Every row gives one point. The points of each table are mixes of a few directions, plus a little noise. How many directions does each table use, and how many do they share? Where both have some left over, give the other angles between the two spaces (their principal angles), to ten degrees, smallest first.

First, 7 rows:
[[-0.05 -0.41 -0.26]
 [ 0.15  0.48  0.29]
 [ 0.00 -0.41 -0.27]
 [-0.25 -0.12 -0.02]
 [ 0.62 -0.06 -0.17]
 [-0.02  0.90  0.61]
 [-0.47 -0.40 -0.17]]
Second (5 x 3):
[[ 0.23 -0.29 -0.43]
 [-0.26  0.60 -0.38]
 [-0.07 -0.02  0.51]
 [ 0.37 -0.66 -0.07]
 [-0.26  0.38  0.36]]
Directions: first 2, second 2, shared 1; angles 90

First:
[[-0.02  0.08  0.01  0.03  0.08  0.01]
 [ 0.60 -0.15 -0.06 -0.85 -0.45  0.06]
 [-0.37  0.23  0.05  0.51  0.37 -0.02]
 [-0.50  0.30  0.07  0.70  0.50 -0.03]
 [-0.40  0.42  0.08  0.56  0.54  0.00]
 [ 0.51 -0.27 -0.08 -0.70 -0.48  0.04]
 [ 0.18 -0.61 -0.10 -0.25 -0.55 -0.05]]
Second:
[[ 0.19  0.31  0.18 -0.33  0.75 -0.11]
 [-0.15 -0.11  0.09  0.17  0.41 -0.16]
 [-0.04 -0.16  0.06  0.02  0.24 -0.12]
 [ 0.04 -0.15  0.08 -0.10  0.32 -0.14]
 [ 0.14 -0.37  0.04 -0.22  0.06 -0.14]
 [ 0.79  0.33 -0.06 -1.08 -0.40  0.20]
 [-0.39 -0.02 -0.20  0.65 -0.78  0.22]
 [-0.56  0.19 -0.18  0.90 -0.61  0.24]]
Directions: first 2, second 3, shared 2

First, 7 rows:
[[ 0.11 -0.49  0.08  0.62  0.46  0.11  0.08 -0.37  0.53]
 [-0.19  0.24 -0.02 -0.03 -0.46  0.72  0.40  0.08 -0.67]
 [-0.34  0.21 -0.10 -0.38 -0.35 -0.54 -0.30  0.35 -0.25]
 [ 0.37 -0.13 -0.15  0.31  0.38  0.05 -0.49 -0.30  0.35]
 [ 0.19 -0.30  0.47  0.46  0.24 -0.07 -0.19 -0.52  0.62]
 [-0.27 -0.02 -0.39 -0.34  0.07 -0.69 -0.09  0.48 -0.03]
 [ 0.13  0.47  0.09 -0.66 -0.33  0.43  0.60  0.28 -0.54]]
Second (10 x 9):
[[-0.14 -0.33 -0.35  0.28  0.31 -0.03  0.17  0.11  0.11]
 [ 0.11  0.27  0.27 -0.22 -0.26  0.03 -0.14 -0.08 -0.09]
 [ 0.20  0.46  0.49 -0.39 -0.45  0.06 -0.24 -0.14 -0.15]
 [ 0.12  0.28  0.29 -0.23 -0.27  0.02 -0.14 -0.08 -0.09]
 [-0.13 -0.31 -0.31  0.25  0.30 -0.03  0.16  0.09  0.11]
 [-0.31 -0.72 -0.74  0.60  0.69 -0.08  0.38  0.22  0.25]
 [-0.23 -0.55 -0.58  0.47  0.54 -0.06  0.30  0.17  0.19]
 [-0.02 -0.03 -0.03  0.03  0.04 -0.01  0.01  0.00  0.02]
 [-0.10 -0.23 -0.24  0.20  0.23 -0.03  0.11  0.07  0.07]
 [ 0.49  1.17  1.21 -0.98 -1.12  0.12 -0.62 -0.37 -0.41]]
Directions: first 5, second 1, shared 1

First (10 x 12):
[[-0.10 -0.01  0.16  0.07 -0.15  0.24 -0.11 -0.27  0.27  0.05  0.11 -0.33]
 [ 0.68 -0.22  0.05  1.03 -0.46 -0.50 -0.29  0.02  0.39 -0.18 -1.33 -0.10]
 [ 0.13 -0.16  0.10 -0.45 -0.15  0.44  0.03 -0.11  0.11 -0.25  0.59 -0.37]
 [ 0.01 -0.64 -0.02 -0.89  0.31  0.25 -0.27  0.35 -0.18 -0.44  0.05 -0.47]
 [ 0.11  0.19  0.18  0.40 -0.23  0.17  0.21 -0.39  0.39  0.05  0.26 -0.25]
 [ 0.48  0.46 -0.23 -0.48  0.00 -0.36  0.39  0.92 -0.98  0.03  0.52  0.75]
 [ 0.20 -0.06  0.30  0.35  0.00 -0.24 -0.29  0.31  0.11  0.04 -0.59 -0.63]
 [-0.29  0.24 -0.04 -0.07 -0.34  0.20 -0.22 -0.22 -0.07  0.34  0.23  0.33]
 [-0.61  0.23 -0.22  0.06  0.59 -0.20  0.35 -0.17 -0.13  0.25  0.11  0.57]
 [-0.60 -0.06 -0.26 -0.03  0.45  0.02  0.20 -0.42  0.08  0.07  0.04  0.49]]
Second (8 x 12):
[[-0.43 -0.04 -0.08 -0.13  0.03 -0.11 -0.51  0.14 -0.23  0.31 -0.46  0.22]
 [ 0.43  0.04  0.07  0.13 -0.01  0.11  0.54 -0.14  0.23 -0.33  0.47 -0.22]
 [ 0.33  0.11  0.13  0.05 -0.55  0.25 -0.05 -0.12  0.13 -0.02  0.30 -0.17]
 [-0.53  0.06  0.00 -0.22 -0.65  0.07 -1.24  0.16 -0.34  0.68 -0.65  0.27]
 [ 0.45  0.18  0.20  0.06 -0.90  0.38 -0.21 -0.16  0.17  0.04  0.38 -0.22]
 [-0.42 -0.19 -0.21 -0.04  1.00 -0.40  0.32  0.16 -0.15 -0.09 -0.35  0.21]
 [-0.05 -0.22 -0.20  0.10  1.38 -0.43  1.12  0.05  0.09 -0.54  0.10  0.02]
 [ 0.23  0.06  0.08  0.04 -0.29  0.14  0.03 -0.08  0.10 -0.05  0.21 -0.11]]
Directions: first 6, second 2, shared 2

First:
[[ 0.04 -0.07  0.00  0.26  0.07 -0.22  0.20 -0.27 -0.19 -0.05 -0.31  0.13
   0.24  0.25 -0.15 -0.25 -0.16 -0.06]
 [-0.10 -0.38  0.59  0.40 -0.71  0.22 -0.57  0.41  0.27 -0.02 -0.12 -0.51
  -0.03 -0.30  0.68  0.06  1.01 -0.11]
 [ 0.05 -0.06 -0.48  0.44  0.03  0.41  0.77 -0.33 -0.29 -0.07 -0.04  0.11
   0.11  0.57 -0.20 -0.22 -0.52 -0.22]
 [ 0.12  0.18 -0.36  0.01  0.34  0.07 -0.17 -0.18 -0.04  0.06  0.18 -0.05
   0.08  0.15  0.02 -0.05 -0.65  0.14]
 [ 0.14  0.11 -0.16  0.16  0.27 -0.05 -0.63 -0.14  0.04  0.08  0.08 -0.25
   0.19  0.04  0.28 -0.10 -0.50  0.22]
 [-0.02  0.05 -0.12 -0.15  0.06  0.05  0.37 -0.03 -0.07 -0.02  0.05  0.18
  -0.09  0.06 -0.24  0.05 -0.07 -0.06]
 [ 0.11  0.22  0.12 -0.27  0.41 -0.54 -0.85 -0.06  0.10  0.10  0.00 -0.06
   0.15 -0.27  0.10 -0.01 -0.29  0.37]
 [-0.02  0.01  0.63 -0.27 -0.04 -0.55 -1.16  0.30  0.33  0.09 -0.08 -0.26
   0.02 -0.61  0.40  0.13  0.57  0.30]
 [-0.10 -0.35 -0.16  0.63 -0.38  0.32  1.46 -0.31 -0.43 -0.21 -0.44  0.35
   0.13  0.67 -0.43 -0.32  0.13 -0.53]
 [ 0.03  0.33 -0.81 -0.40  0.40  0.51  0.83 -0.13 -0.13  0.02  0.53  0.31
  -0.29  0.29 -0.49  0.18 -0.83 -0.05]
 [-0.24 -0.06  0.74 -0.83 -0.44 -0.22 -0.25  0.74  0.41  0.02  0.15  0.05
  -0.52 -0.86  0.02  0.53  1.33  0.02]]
Second (8 x 18):
[[ 0.25 -0.30  0.21 -0.32 -0.47  0.18  0.00  0.55 -0.23  0.36 -0.44 -0.55
   0.45  0.37  0.21  0.62  0.32 -0.45]
 [-0.17  0.35 -0.35 -0.02  0.70  0.07 -0.51 -0.31  0.37 -0.15  0.64  0.19
  -0.67 -0.63 -0.01 -0.21 -0.40  0.33]
 [-0.31 -0.06  0.34  0.38 -0.40  0.47  0.07  0.01  0.25  0.02 -0.54  0.15
  -0.17  0.01  0.15 -0.35  0.67 -0.34]
 [-0.07 -0.24 -0.13  0.01  0.07 -0.02  0.13  0.14 -0.09 -0.24 -0.53  0.00
   0.20  0.08 -0.25 -0.22  0.01 -0.40]
 [-0.16  0.25 -0.34  0.03  0.04 -0.18 -0.30  0.06  0.43 -0.66  1.18  0.28
  -0.24 -0.53  0.07 -0.40 -0.41  1.02]
 [-0.31 -0.24  0.26  0.64 -0.06  0.33  0.07 -0.26  0.17 -0.08 -0.33  0.05
  -0.53 -0.31  0.10 -0.33  0.73 -0.46]
 [ 0.62 -0.07 -0.14 -0.34  0.17 -0.90  0.48 -0.18 -0.76  0.26  0.34 -0.16
   0.66  0.54 -0.27  0.68 -0.72  0.33]
 [ 0.15  0.28  0.11 -0.35 -0.04  0.05  0.04 -0.03 -0.12  0.48 -0.34  0.07
   0.31  0.45 -0.01  0.24 -0.21 -0.03]]
Directions: first 4, second 6, shared 2; angles 90, 90

First, 9 rows:
[[-0.10 -0.27  0.08 -0.01  0.03 -0.48  0.08  0.15  0.29 -0.18 -0.13  0.32
   0.42  0.11  0.15  0.29 -0.19  0.02 -0.23 -0.56  0.18  0.79 -0.16  0.33]
 [ 0.00  0.00 -0.38 -0.16 -0.22  0.05 -0.04 -0.19 -0.33  0.12  0.22 -0.32
  -0.33 -0.21 -0.07 -0.04  0.09  0.19 -0.03  0.24  0.25 -0.23 -0.09 -0.18]
 [-0.39  0.08  1.22  0.54  1.12  0.72  0.20  0.43 -0.26  0.00  0.73  0.69
  -0.84 -0.36  0.41 -0.88 -0.44  0.64  0.25  0.97 -0.10 -0.54  0.34 -0.85]
 [ 0.36 -0.09 -0.52  0.04 -0.43  0.04  0.05 -0.27  0.04 -0.21 -0.15 -0.29
   0.43  0.33 -0.06  0.24  0.18 -0.49 -0.07 -0.42 -0.42  0.13  0.16  0.31]
 [ 0.15 -0.27 -0.81 -0.06 -0.39 -0.06  0.21 -0.32 -0.36 -0.22  0.26 -0.28
   0.15  0.16  0.09  0.07  0.16  0.00 -0.04 -0.15  0.17  0.38  0.04 -0.15]
 [ 0.07  0.27 -0.58 -0.42 -0.45 -0.40 -0.06 -0.10  0.25  0.15 -0.80 -0.25
   0.69  0.49 -0.40  0.31  0.60 -0.36  0.43 -0.19  0.28  0.22 -0.19  0.06]
 [ 0.02  0.11 -0.16 -0.36 -0.38 -0.53 -0.27  0.01  0.39  0.20 -0.59 -0.17
   0.34  0.01 -0.30  0.50  0.12 -0.22 -0.15 -0.46  0.18  0.18 -0.35  0.57]
 [ 0.10 -0.09 -0.31 -0.05 -0.26  0.12 -0.09 -0.22 -0.30  0.06  0.33 -0.35
  -0.40 -0.31 -0.01  0.03 -0.08  0.10 -0.27  0.07 -0.01 -0.29 -0.04  0.07]
 [-0.22  0.26  1.48  0.50  0.97  0.55 -0.07  0.50  0.29  0.08  0.13  0.65
  -0.46 -0.22  0.19 -0.52 -0.43  0.13  0.11  0.49 -0.55 -0.65  0.29 -0.16]]
Second:
[[-0.29 -0.31  0.47 -0.12  0.18 -0.12 -0.29  0.44  0.10  0.30 -0.77  0.24
   0.14 -0.16  0.23 -0.04  0.33 -0.02 -0.09  0.29 -0.41 -0.56 -0.32  0.14]
 [ 0.59 -0.09  0.06  0.65 -0.37 -0.25  0.32 -0.25  0.33 -0.58  0.55 -0.21
   0.16 -0.05 -0.32 -0.51 -0.56 -0.52  0.46 -0.03  0.42  0.42  0.26 -0.50]
 [-0.48 -0.08 -0.22 -0.38  0.38  0.18  0.03  0.18 -0.37  0.23 -0.29  0.33
   0.10  0.28  0.41  0.28  0.48  0.45 -0.21  0.02 -0.21  0.10 -0.07  0.09]
 [-0.22 -0.27  0.13 -0.28 -0.07  0.00 -0.41  0.24 -0.10  0.44 -0.70 -0.06
  -0.08 -0.29  0.16  0.13  0.42  0.00 -0.30  0.27 -0.47 -0.81 -0.37  0.32]
 [-0.01  0.43  0.04 -0.08  0.26  0.23  0.05  0.05  0.25  0.00 -0.47  0.21
   0.50  0.65 -0.08  0.19  0.35 -0.26  0.31 -0.20 -0.39  0.12  0.26  0.14]
 [-0.07  0.42 -0.56 -0.17  0.20  0.31  0.35 -0.25 -0.23 -0.16  0.39  0.09
   0.14  0.63  0.03  0.29  0.12  0.24  0.10 -0.36  0.12  0.70  0.38 -0.05]
 [ 0.34 -0.53 -0.28  0.29 -0.54 -0.21  0.06 -0.20 -0.17 -0.23  0.32 -0.41
  -0.12 -0.41 -0.02 -0.37 -0.19 -0.22 -0.01  0.22  0.17 -0.14 -0.11 -0.32]
 [ 0.56 -0.28  0.33  0.58 -0.63 -0.45 -0.07 -0.22  0.30 -0.29  0.69 -0.51
  -0.50 -0.91 -0.42 -0.53 -0.91 -0.35  0.01  0.18  0.59 -0.20 -0.15 -0.27]
 [-0.44  0.50 -0.47 -0.42  0.62  0.40  0.34 -0.07 -0.35  0.02  0.30  0.44
   0.09  0.77  0.27  0.50  0.26  0.66 -0.05 -0.40  0.13  0.87  0.34  0.07]
 [-0.17  0.34  0.11 -0.59 -0.14  0.20 -0.73  0.05 -0.02  0.77 -0.64 -0.38
  -0.49 -0.43 -0.19  0.54  0.33  0.02 -0.56  0.06 -0.58 -1.18 -0.35  0.86]
 [ 0.18 -0.08  0.40  0.52  0.12 -0.30  0.35  0.03  0.30 -0.47  0.61  0.24
   0.03 -0.10 -0.09 -0.45 -0.65 -0.02  0.32 -0.02  0.63  0.69  0.15 -0.50]]
Directions: first 5, second 5, shared 3; angles 80, 80

First, 8 rows:
[[ 0.48  0.06 -0.17  0.23  0.05  0.32 -0.18  0.43 -1.13  0.00  0.49  0.67
   0.61  0.46 -0.05  0.19 -0.04 -0.90  0.77  0.03  0.51 -0.20  0.12  0.13
   0.13  0.15  0.61 -0.07 -0.14  0.06  1.07  0.04]
 [ 0.28  0.03 -0.09  0.13  0.03  0.19 -0.09  0.24 -0.64  0.00  0.27  0.38
   0.35  0.25 -0.03  0.10 -0.02 -0.52  0.44  0.01  0.28 -0.11  0.06  0.08
   0.06  0.09  0.35 -0.05 -0.09  0.03  0.62  0.03]
 [-0.43 -0.04  0.13 -0.20 -0.04 -0.30  0.15 -0.38  0.96  0.00 -0.42 -0.57
  -0.53 -0.40  0.05 -0.16  0.04  0.76 -0.65 -0.02 -0.44  0.17 -0.11 -0.13
  -0.10 -0.13 -0.54  0.07  0.10 -0.04 -0.92 -0.03]
 [-0.29 -0.04  0.10 -0.14 -0.02 -0.20  0.11 -0.26  0.69  0.01 -0.29 -0.41
  -0.37 -0.28  0.03 -0.12  0.02  0.54 -0.47 -0.02 -0.30  0.12 -0.07 -0.09
  -0.08 -0.10 -0.37  0.05  0.10 -0.03 -0.65 -0.03]
 [-0.35 -0.04  0.12 -0.16 -0.03 -0.25  0.12 -0.32  0.81  0.01 -0.34 -0.47
  -0.43 -0.33  0.03 -0.13  0.03  0.63 -0.54 -0.02 -0.36  0.15 -0.08 -0.08
  -0.10 -0.12 -0.44  0.06  0.10 -0.03 -0.76 -0.02]
 [-0.28 -0.02  0.09 -0.13 -0.03 -0.20  0.10 -0.25  0.65 -0.01 -0.29 -0.39
  -0.35 -0.27  0.02 -0.11  0.03  0.51 -0.43 -0.02 -0.28  0.12 -0.06 -0.07
  -0.08 -0.09 -0.36  0.05  0.08 -0.03 -0.63 -0.01]
 [-0.12 -0.01  0.04 -0.06 -0.01 -0.09  0.05 -0.11  0.29  0.00 -0.12 -0.17
  -0.16 -0.10  0.01 -0.05  0.01  0.21 -0.19 -0.01 -0.14  0.07 -0.02 -0.03
  -0.02 -0.04 -0.14  0.02  0.05 -0.01 -0.27 -0.02]
 [ 0.69  0.08 -0.23  0.33  0.06  0.48 -0.25  0.62 -1.61  0.00  0.68  0.94
   0.87  0.66 -0.06  0.27 -0.06 -1.29  1.10  0.03  0.72 -0.29  0.16  0.20
   0.18  0.22  0.87 -0.13 -0.20  0.06  1.54  0.06]]
Second:
[[-0.20 -0.14 -0.07 -0.11 -0.21  0.05 -0.01 -0.36 -0.30 -0.17  0.14  0.08
   0.13  0.04  0.22 -0.14 -0.16  0.15 -0.11  0.18  0.22 -0.06  0.17 -0.37
  -0.11 -0.09  0.04  0.11 -0.42 -0.16 -0.17 -0.37]
 [-0.09 -0.07 -0.03 -0.06 -0.10  0.02  0.00 -0.17 -0.15 -0.09  0.06  0.04
   0.06  0.02  0.10 -0.07 -0.08  0.08 -0.05  0.08  0.12 -0.02  0.09 -0.18
  -0.06 -0.05  0.02  0.05 -0.21 -0.08 -0.08 -0.19]
 [ 0.82  0.59  0.29  0.47  0.90 -0.21  0.03  1.54  1.31  0.75 -0.58 -0.31
  -0.55 -0.17 -0.90  0.60  0.69 -0.63  0.46 -0.75 -0.94  0.24 -0.75  1.55
   0.45  0.39 -0.21 -0.43  1.74  0.66  0.68  1.57]
 [-0.31 -0.23 -0.11 -0.19 -0.35  0.08 -0.01 -0.61 -0.51 -0.29  0.23  0.13
   0.21  0.06  0.35 -0.23 -0.26  0.24 -0.17  0.29  0.37 -0.09  0.30 -0.60
  -0.18 -0.15  0.08  0.17 -0.67 -0.26 -0.27 -0.61]
 [ 0.04  0.03  0.02  0.02  0.04 -0.01  0.00  0.08  0.08  0.05 -0.03 -0.01
  -0.02 -0.01 -0.04  0.03  0.03 -0.03  0.03 -0.04 -0.05  0.02 -0.03  0.08
   0.02  0.02 -0.02 -0.02  0.09  0.03  0.03  0.08]
 [-0.24 -0.17 -0.08 -0.14 -0.26  0.07 -0.01 -0.46 -0.38 -0.23  0.17  0.10
   0.16  0.05  0.27 -0.18 -0.20  0.18 -0.14  0.21  0.28 -0.07  0.22 -0.45
  -0.13 -0.11  0.06  0.13 -0.51 -0.20 -0.20 -0.46]
 [ 0.48  0.34  0.17  0.27  0.52 -0.12  0.01  0.89  0.76  0.43 -0.34 -0.17
  -0.32 -0.10 -0.52  0.34  0.40 -0.36  0.26 -0.43 -0.55  0.14 -0.44  0.89
   0.26  0.22 -0.12 -0.25  1.01  0.38  0.40  0.90]
 [-0.37 -0.26 -0.13 -0.21 -0.40  0.09 -0.01 -0.68 -0.58 -0.33  0.26  0.13
   0.24  0.08  0.40 -0.26 -0.30  0.28 -0.20  0.33  0.42 -0.11  0.34 -0.69
  -0.20 -0.18  0.09  0.20 -0.77 -0.29 -0.31 -0.69]
 [-0.12 -0.09 -0.04 -0.07 -0.14  0.03 -0.01 -0.24 -0.20 -0.12  0.09  0.05
   0.08  0.03  0.14 -0.09 -0.10  0.09 -0.07  0.11  0.14 -0.04  0.12 -0.23
  -0.07 -0.06  0.03  0.07 -0.27 -0.10 -0.11 -0.24]]
Directions: first 1, second 1, shared 0; angles 90
